Every row gives one point. The points of each table are mixes of a few directions, plus a little noise. Count the directions of each table, and those that both share. Where both have some left over, give the other angles between the two spaces (their principal angles), to ten degrees, smallest first.
In the rows, 128 means zero.

First (4 x 2)
[[118 171]
 [131 116]
 [147  43]
 [118 186]]
Second (4 x 2)
[[121 159]
 [123 150]
 [150  33]
 [118 170]]
Directions: first 1, second 1, shared 1

First (8 x 4)
[[115 114 130 146]
 [115  88 187 213]
 [ 97 114  76 125]
 [105 111 109 142]
 [115 122 102 124]
 [188 193 132  42]
 [100  94 132 177]
 [189 190 153  57]]
Second (7 x 4)
[[107 143 132 118]
 [ 56 183 136  96]
 [167 100 121 144]
 [198  74 116 162]
 [ 66 174 138  99]
 [217  60 114 171]
 [ 89 159 132 111]]
Directions: first 2, second 1, shared 0; angles 70

First (7 x 8)
[[141 132 123 124 124 132 130 132]
 [107 123 137 137 133 118 121 120]
 [219 156  87  95 106 162 155 157]
 [ 24  98 174 163 153  91  99  91]
 [  7  93 182 169 155  84  92  86]
 [206 152  94 103 112 154 148 157]
 [195 147  98 106 114 150 146 151]]
Second (8 x 8)
[[141  96 129 152  54 142 101  64]
 [114 121 111 115 174 118 142 171]
 [135 101  90 157 154 114  90 137]
 [115 123 100 121 182 125 126 165]
 [ 67  54 102  67 120 179 198 141]
 [155 141 151 152 111  90 125 131]
 [176 223 229 139  43 109 135  72]
 [119 165 111 116 187 144 107 147]]
Directions: first 1, second 4, shared 0; angles 80

First (8 x 9)
[[133  99  61 165 157 141 114 164 195]
 [  9 116 114  71 165 141 143 176 108]
 [162 159 195 112  89 112 137  80  72]
 [ 97 147 174  88 115 121 142 113  74]
 [175 106  72 182 141 135 109 143 197]
 [166 139 148 139 109 120 126 104 120]
 [ 93 128 134 106 135 130 135 137 113]
 [188 131 128 161 113 123 119 108 146]]
Second (8 x 9)
[[135 118 173 141 121 159 108 179 102]
 [ 88  99 125 148 162 155 133 170 141]
 [164 143 158 109  89 143  82 178 100]
 [152 142 170 154 124  98 180  22 108]
 [109 133  55  99 137 107 128 118 164]
 [105 107 130 141 147 153 121 175 132]
 [100 112 101 126 145 143 115 176 147]
 [170 171 109 105  97  67 158   7 129]]
Directions: first 2, second 3, shared 1; angles 80

First (9 x 12)
[[129 141 133 126 136 133 126 126 124 143 122 128]
 [139 113 130 123 118 119 116 119 140 120 154 114]
 [ 93 165 121 157 156 159 184 170  90 138  48 198]
 [125  50 101 149  80 102 174 163 133  10 150 180]
 [161  40 124 113  72  80  95 107 174  42 228  86]
 [156 111 141 101 112 106  71  88 161 137 194  61]
 [103 211 139 133 178 166 139 135  97 218  56 141]
 [137 107 127 124 113 116 115 120 141 105 154 114]
 [105 225 146 126 185 172 133 128  97 238  51 136]]
Second (11 x 12)
[[146  91 130 113 101 104 103 110 151  99 180  96]
 [102 197 133 141 169 162 151 145  96 195  55 155]
 [174  38 127 103  70  71  75  90 185  51 248  63]
 [145  74 123 124  94 100 115 124 151  70 178 111]
 [133 128 135 119 125 125 110 118 134 136 145 110]
 [114 193 138 130 166 158 128 131 107 203  79 131]
 [136 110 128 125 117 117 118 120 138 113 152 118]
 [ 82 163 110 172 154 165 216 191  77 121  21 231]
 [ 94 110 101 168 121 141 214 192  94  57  67 227]
 [134 140 134 119 136 130 111 116 132 150 132 111]
 [149 168 154  96 148 133  61  82 145 214 157  48]]
Directions: first 2, second 2, shared 2

First (10 x 18)
[[117 132 111 134 129 110 133 100 129 170 150 136 134 163 111 109 189 133]
 [139 142 140 106 143 161 138 132 131 108  72 110 116  99 138 144  70 110]
 [ 96  64  92 122 124  99 152  84 136 192 210 142 122 126  85  87 138 145]
 [135 190 137 121 145 129 128 132 140 123  67 129 126 151 148 154 172 107]
 [127 145 139 146 129 151 140 134 129 162 108 111 170 138 141 124 119 119]
 [158 128 131 117 127 162 106 117  94  84 104 109 102 124 115 115 102 136]
 [144 158 168 143 104 173 118 141 118  71  65 105 118 104 163 159  94 121]
 [120 117 164 158  73 148 119 127 125  70 122 122 101  89 156 157 108 139]
 [141  76  85 125 165  44  90 215 121 136 249 173 180 164 104  96 138 151]
 [102 126 113 108 140 104 155 102 157 164 132 143 109 122 119 134 150 117]]
Second (9 x 18)
[[161 114  79 129 160 105 151 118  82 163 148  91 123 147 106 101 147 163]
 [104 151 152 114 111 150 125  92 157 116  91 146 101 121 131 143 143 103]
 [146  97  93 144 162  80 138 193 111 166 190 121 185 142 128 112 113 151]
 [151 121 131 126 103 179 121  67  83  92  99  92  75 117 107 108 116 148]
 [118 156 118 110 141 119 146  92 143 151 100 132 102 140 122 136 174 117]
 [ 92 129 166 136 116 115 108 191 186 120 147 178 179 116 159 156 100  94]
 [108 188 177 136 117 110 102 190 183  76  85 173 142 127 185 195 155  90]
 [156  94 113 131 115 166 128  82  72 116 134  86  98 120  97  90  99 160]
 [115 102 124 126 128 129 132 128 136 153 157 135 147 123 116 111 104 126]]
Directions: first 6, second 4, shared 3; angles 50
